Every row gives one point. Each copy is the shape, with its points in the same order, turned, moved and blurred by noise. Some copies are also mirrored. Which?
In the rows, 128 means zero.

Shape (6 x 3):
[[ 91  56 164]
 [148 110  83]
 [127  80 117]
 [ 69 177 163]
 [168 121 158]
 [139 143 113]]
Copy 1, 6 rows:
[[132  97 198]
 [131  90  80]
 [120  86 129]
 [158 200 144]
 [ 70 135 120]
 [127 138  97]]
Copy 1 is: mirrored
Copy 2:
[[119  43 117]
 [130 144  61]
 [127  93  80]
 [ 75 135 183]
 [174 127 127]
 [125 156 107]]
Copy 2 is: only turned

Shape:
[[135 107 118]
 [139 118 124]
 [ 98 147 103]
 [155 189 182]
 [ 82  73  84]
 [ 64 121 191]
 [132  81 135]
 [130 171 134]]
Copy 1:
[[132  81 114]
 [131  92 125]
 [ 83 106  99]
 [106 158 186]
 [129  69  45]
 [134 177  80]
 [163  88 102]
 [ 88 124 145]]
Copy 1 is: mirrored
Copy 2:
[[109  90 127]
 [123 109 130]
 [ 99 131  91]
 [177 174 138]
 [ 73  59  88]
 [177  97  51]
 [128  69 127]
 [133 155 108]]
Copy 2 is: mirrored

Shape (10 x 4):
[[ 88 102 158 141]
 [111 152 105  65]
 [161  80 148 115]
 [145 101 135  87]
 [138  99 148  70]
 [161 154 153  67]
 [109 111 118 100]
 [139 111 126 136]
 [115 213 109  80]
 [162 131 139 243]]
Copy 1 (10 x 4):
[[103  70 134 122]
 [122 162 128  66]
 [144  88  65 131]
 [138 121  87  99]
 [129 116  86  84]
 [ 95 161  77 100]
 [135 120 128  94]
 [146 115 126 136]
 [ 91 199 154  88]
 [141 111 145 244]]
Copy 1 is: mirrored
Copy 2 (10 x 4):
[[102 122 163 176]
 [114  97 133  74]
 [141 180 160 131]
 [131 154 155 108]
 [131 146 177  99]
 [177 117 154  84]
 [ 98 131 140 115]
 [128 149 124 145]
 [147  51 104  83]
 [166 161  72 237]]
Copy 2 is: mirrored
Copy 3:
[[ 73 111 114 143]
 [130 155 160  74]
 [126  60 119 108]
 [126  90 142  89]
 [111  88 157  79]
 [154 111 182 105]
 [104 127 122  93]
 [129 107 102 122]
 [159 193 174 114]
 [158  96  49 219]]
Copy 3 is: only turned

Shape (9 x 6):
[[171 138 144 110 106  87]
 [172 121 108 146 103 110]
 [144 151 135 125 126  50]
 [103  89 124  50 174 140]
 [138 136  98 110 125 122]
 [ 95  79 119  84 127 144]
 [160 112  81  98  80 109]
 [136 172 167 112 151 100]
 [ 97 151 158  85 145 127]]
Copy 1:
[[156 161 148 124 106  94]
 [164 122 115 139 120 109]
 [124 162 150 130 139  66]
 [130 128 152   7 140 140]
 [130 131 107  93 116 113]
 [134  85 151  41 117 128]
 [172 114  99  93  94  83]
 [100 183 164 113 123 123]
 [ 86 150 166  69 109 130]]
Copy 1 is: only turned
Copy 2 (9 x 6):
[[128 106 147 126  98  97]
 [108 105 128 140 147  84]
 [161 117 134 164  88  90]
 [172  80 103  78 138 193]
 [136 124 101 119 145 117]
 [129  98  91 109 142 189]
 [ 94  89  85 122 128  95]
 [165 142 159 126  92 121]
 [157 145 119 106  89 172]]
Copy 2 is: mirrored

Shape (9 x 6):
[[108  85 156 164 102 121]
 [150  79 145 164 153 161]
 [ 87 150 115 135 170  95]
 [147 190 114 183 117 200]
 [106  74 149 162 123 156]
 [137 157 106  87  74 174]
 [182 154  75 142 142 131]
 [122 164 107 121 116 140]
 [134  80 106 212 132 195]]
Copy 1, 9 rows:
[[115 129 191 148 107 135]
 [177 108 159 158 101 164]
 [126 150 110  76  88 119]
 [139 162 118 113 159 237]
 [130 101 183 146  98 160]
 [111 109 126 112 214 160]
 [154 156  69 147 148 153]
 [117 140 116  99 157 155]
 [138 108 144 182  85 224]]
Copy 1 is: mirrored
Copy 2:
[[104 101 134 171  65 156]
 [137  88 188 178 104 122]
 [122 121 124 110 149 175]
 [119 211 201 186 132 124]
 [101  94 152 177  88 135]
 [ 83 174 149 113 105  63]
 [182 154 153 132 148  97]
 [112 172 138 122 129 115]
 [134 112 172 240 117 111]]
Copy 2 is: mirrored

Shape (13 x 8):
[[112  52 110  92 147 156 171 135]
 [116 142 183 144 144  95 149 129]
 [168 128 100 122  98 137  52 162]
 [107 178 136  53 121  89 110 141]
 [116 173 164 114 153 122   7 144]
 [104 132 104 150 131 131 181 142]
 [119 117 162 121  98 147  68 136]
 [139 122 140 141 132 134 154 170]
 [136 162 118 105 126 158 174 169]
 [139 171 118 129 140 140 180 161]
 [121 142 236 142 149 104 150 143]
 [106 175 102  93 101 153 154 169]
 [147 158 115 132 143 145 172  90]]
Copy 1:
[[120  90  74 147 182 137  96 151]
 [ 83 124 174 125 121  92 129 164]
 [203 120 143 144  93 130 181 112]
 [ 96  96 178 138 147 151 220 126]
 [149 156 233 160 109 157 160  90]
 [ 92 150  98 124 140  94 142 149]
 [158 119 156 121  97 163 126 128]
 [124 151 130 132 136  93 136 181]
 [121 159 108 101 170 105 180 170]
 [108 164 130 102 165  77 178 163]
 [ 82 139 214 110 127 113  99 199]
 [112 148  98 110 149 142 207 143]
 [111 124 123  71 160  74 137 113]]
Copy 1 is: mirrored
Copy 2 (13 x 8):
[[133  73  80 121 167 123 157 204]
 [ 85 110 148 132 150  65 104 128]
 [160 165 144 141 144 179  61 154]
 [ 69 168 117  71 161 138 102 133]
 [109 196 169 139 224 139  41 123]
 [117 114 109 145 120 100 168 141]
 [106 133 173 151 173 153  78 167]
 [137 126 141 135 129  88 128 167]
 [135 151 142  90 123 114 163 149]
 [135 138 137 103 117  92 162 122]
 [ 76 110 180 123 164  33  98 146]
 [103 168 132  98 122 149 166 144]
 [137  90 129 112 141 113 147  89]]
Copy 2 is: only turned
Copy 3, 13 rows:
[[129  69  97 117  55 107 144 154]
 [127 114 123 155 171 130 134 196]
 [145 193 112 132 116 130  64 102]
 [127 145 178  80 149 177 109 168]
 [152 158 135 156 172 223  47 131]
 [ 97 114  79 108 138 106 152 156]
 [113 151 132 174 113 157  80 139]
 [137 138  84 134 125 120 145 172]
 [117 156  96  99 115 145 183 149]
 [129 151  88  99 148 129 182 155]
 [146 122 129 187 170 150 151 234]
 [ 87 161 112  81 119 154 155 150]
 [131 113 120 128 159 111 185 118]]
Copy 3 is: only turned

Shape, 11 rows:
[[116 134 129 150 165 117 101 121]
 [108 104 126  20 144 178 118 241]
 [109 136 126 136 129 100 113  89]
 [168  90 123 142 110 108 112 107]
 [133 165 116 113 147 108 130  84]
 [108 107  90 152 135 101 178  95]
 [121 112 136 138 127 191 121  90]
 [112 186  75 152 119 101 120 116]
 [109 102 116 124 155 198 131 104]
 [135 244 128 159 140 101 156 149]
 [223 133  80 123 156 100 123 171]]
Copy 1:
[[125 147 100  91 124 134 116  92]
 [149 155 171  57 148 227 183 222]
 [ 81 117 109 113 115 128 109  93]
 [131 108 145 138  74 113 130 109]
 [ 82 136 110 118 100 165 139  68]
 [112  65  99  88  97 126 155  79]
 [143 101  93 155 137 164 116 122]
 [ 69 146  80 112 115 113 182  90]
 [159  97  74 131 134 188 129 133]
 [ 82 179 110 104 164 135 209  33]
 [158 185 155 102  46 141 202  92]]
Copy 1 is: only turned
Copy 2:
[[151 124 103 147 132 129  98 113]
 [152  95 208  93 245  96 158  59]
 [112 130 105 129 108 140 110 126]
 [148 140 118 107  79  87 127 108]
 [114 136  85 147 121 140 152 113]
 [108  84 131 165  64 129 133 108]
 [172 128 131 102  98 177 133  81]
 [ 95  83  50 132 121 130 125 105]
 [170 113 148 128 111 177 129  57]
 [137  60  28 146 159 132 167 163]
 [170 119  84 147 132  29 167  82]]
Copy 2 is: only turned
Copy 3:
[[128 121 145 119 134 166  89 111]
 [164 189 249 144  33 113 159 133]
 [102 113 117 113 143 148 124 112]
 [139  93 121 143 151  94 110 117]
 [100 129 140  76 159 131 123 111]
 [102  97 126 121 166 149 139 180]
 [137 158 148 163 187 146 134 105]
 [123 148  91  68 134 156 118 149]
 [149 151 183 151 182 167 145 124]
 [ 72 196 111  52 126 139  57 156]
 [177 117 160  76 121  66  69 168]]
Copy 3 is: only turned

Shape, 13 rows:
[[162 116 106 160 150 122  64 144 107]
 [134 186 115  42  58 150  94 115 152]
 [139 167  89 129 173 157 118  80 102]
 [117 188 113  90  94 166 109 129 112]
 [143 106 135 178 140  96  50 103  76]
 [ 91 112  92 168 163 193 119  83 186]
 [142 115 151 148 172 202 139  73 147]
 [ 79 107 142 153 151 123  73 132 111]
 [154 187  95  85  77 172 188 112 146]
 [146 133 145 114 147 132 168 138 160]
 [134 188 139 120  63 155 123 139 129]
 [113 128  98 104  82 131 131 100 124]
 [111  81 144 128 115 164  68 163  88]]
Copy 1 (13 x 9):
[[122 111 147 130 140 145  82 139  74]
 [ 61 136 167  80  33 131 143 189 148]
 [125 176 127 142 102 190 128 125 109]
 [ 73 139 172 120  57 163 162 183 122]
 [ 96  83 173 154 141 161  52 102  95]
 [ 91 140  71 102 172 209 132 161 132]
 [123 122  67 156 130 192 136 166 159]
 [ 54  96 137 153 164 149 108 142  97]
 [136 161 143  77  51 155 209 167 151]
 [115 134 128 129 148 120 176 164 165]
 [ 96 112 200 100  78 159 164 180 145]
 [ 75 114 139  92  83 148 168 125 140]
 [ 77  37 124 150 118 141 115 176  77]]
Copy 1 is: mirrored
Copy 2 (13 x 9):
[[ 94 147  99 123 149 120 116 166  74]
 [ 79  73 173  48 153 213 151 127 130]
 [ 99 158  73 117 152 176 125  96 146]
 [ 79 130 156  99 151 209 126 103 111]
 [ 50 167 113 131 163  71  94 149  81]
 [109 110  93 190  94 160  88 119 179]
 [108 137 110 209 167 155 138 139 179]
 [ 97 135 141 137 152 109  51 120 105]
 [118 137 154 100 117 222 203 102 140]
 [164 153 153 128 146 152 146 141 155]
 [ 77 144 193 100 130 204 132 136 113]
 [ 94 117 154 103 115 155 150  93 118]
 [ 99 111 159 166 171 132  85 148  58]]
Copy 2 is: mirrored

Shape, 12 rows:
[[137 104 145 135 152 102 137 124 128]
 [157 205  99 130 169 180 151  96 113]
 [141 198 105 140 155 117 127 155 145]
 [138 123 120 132 152 131 122 136 166]
 [109  86 131  75 166 134 143 158  96]
 [110  76 178 117 159 154 152 145 186]
 [143 175  98 104 160 124 155 147 119]
 [160  84 109  97 117 112  76 103 153]
 [ 93 160 171 144 164 133 112 141 167]
 [139  81 135 162 129 192 136 161 139]
 [ 94  85  89 144 147 130 123 142 168]
 [142 136 168 148   7 112 137 120 138]]
Copy 1 (12 x 9):
[[151 110 128 131 163 128 134 164 152]
 [ 66 120  73 143  88 177 124 147 111]
 [ 94 150 138 119  96 153  91 165 144]
 [120 122 137 119 158 142 103 133 135]
 [146 172 108 141 169  89 162 130 132]
 [125 107 132  88 214  79 118 141 103]
 [ 90 164 110 117 111 149 138 150 140]
 [163 107 185 146 168 160 140  91 133]
 [126 115 145 108 131  99  86 176  88]
 [101  97 107 136 179  84  97  98 147]
 [164 137 116 104 172 121  76 107 143]
 [133  31 173  76  87  94 156 121 189]]
Copy 1 is: mirrored
Copy 2 (12 x 9):
[[157 134 134 117 158 122 151 114 129]
 [122 151 145 195  91 144  98 109 196]
 [150 128 106 141  62 139 126 127 155]
 [142 128 116 103 135 116 121 133 162]
 [102 172 120 120 176 152 167 159 120]
 [122 121 121  63 185 130 174 124 190]
 [126 157 122 158  87 130 143 141 150]
 [133 142 160  74 156  85  81 149 120]
 [147  74 128 102 123 168 146 131 171]
 [104 150  88  84 174 142 115  72 166]
 [132 113  69 103 171 100 116 143 147]
 [ 81  79 162  79 106  74 136  42  92]]
Copy 2 is: only turned
Copy 3 (12 x 9):
[[132 107 160 161 124 115 116 162 143]
 [124  55 156  43 161 101 128  97 110]
 [151 122 182  68 161 136 132 117 164]
 [120 110 183 134 129 142 120 114 141]
 [ 78 122 147 160 173 120 115 168 117]
 [109 132 178 197 136 122  88  99 107]
 [130 112 174  77 171 107 137 144 134]
 [100 122 152 133  72 173 128 172 136]
 [169 111 167 141 170 157 105  86 130]
 [ 71 111 130 168 123 112 111  63 158]
 [106 117 189 168 125 151 163 114 150]
 [156 194  83 121  64 103 144 115 145]]
Copy 3 is: mirrored

Shape:
[[ 94 149 210 177 141 163 141 119 135 115 151]
 [123 125 147 197 116 126 109  88 115 115 109]
 [156 104  81 135  98  98 208 192  87 130 152]
 [104 100  76  71 131 108  78 127 139 103 138]
 [140  80 105  44  72 103 100 144 158  93 103]
 [ 85 107 165 175 136 204 109  66 141 129  92]
 [116 116 137 150 176 167 151 124 128 146  96]
 [173 155  74  69 128  58 172 131 113 103 100]
 [ 61  56 109  77  98  70 128 125 124 135 118]
 [150 123 154 155  98 165 128  55 139 162 114]
 [191 117  71 116 125  98 120 132 124 109 125]
 [108 117 178 152 112 126  99 136 108 222 121]
 [194  93  91  61 130  83 137  98 103 111 162]
 [173 137 111  85  99 118 127 128  31 133 123]
 [206  85 131 126 135  80 162 153  72 124 102]]
Copy 1:
[[ 92 136 190 155 102  69 153 149 121 157  98]
 [155 139 154 116 118  93 164 134  71 174 101]
 [131  96 102 115 184 142 133 182 115  85 190]
 [146 156  79 124 147 186 104  91 141 163  93]
 [144 160  72  89 116 214 163  92 168 146 138]
 [133 117 158 153 111  65 197  68 102 187  77]
 [152 130 145 144 157  59 152  88 137 134 117]
 [158 183  94  81 163 170 112 120 106  50 146]
 [110  95  69  57 125 154 100  86 141 165 137]
 [167 107 167 151  76 113 179  89  84 137 117]
 [196 153 117 128 165 177 134 136 114 109 132]
 [161 108 121 145  64  62 121 123 122 177 172]
 [172 139 145 121 149 216  93 100 115 102 148]
 [148 165 123 147 145 157 118 108  64 126 210]
 [189 148 164  82 170 144 135 137 117 119 204]]
Copy 1 is: only turned
Copy 2:
[[ 83 145 176  87  68 107 106 158 112 158 146]
 [124 141 101 101  95 122  79 139 167 169 166]
 [107  86  99 215 157 134 181 120 114 153 164]
 [217 119 105 131 164  98 124 117 141 115 102]
 [167 143  72 127 200 145 144 122 127  59 108]
 [111 120 115  65  87 122  47 197 150 174  88]
 [102 107 142 120 151 114  69 157 124 180 108]
 [169 158 143 192 215 160 148  95 164 153 150]
 [178 159  57 140 170  94 170 143 105 155  81]
 [104 119 102  60 131 125 120 177 191 161 126]
 [151  96 113 161 177 133 135  86 182 121 148]
 [112 105 100  63 156  53 122 180 110 166 178]
 [163 107 123 127 182 156 188  65 178 142 117]
 [173  83 112 116 193 181 153 119 122 174 188]
 [ 90 111  92 154 187 153 143  64 129 176 168]]
Copy 2 is: mirrored
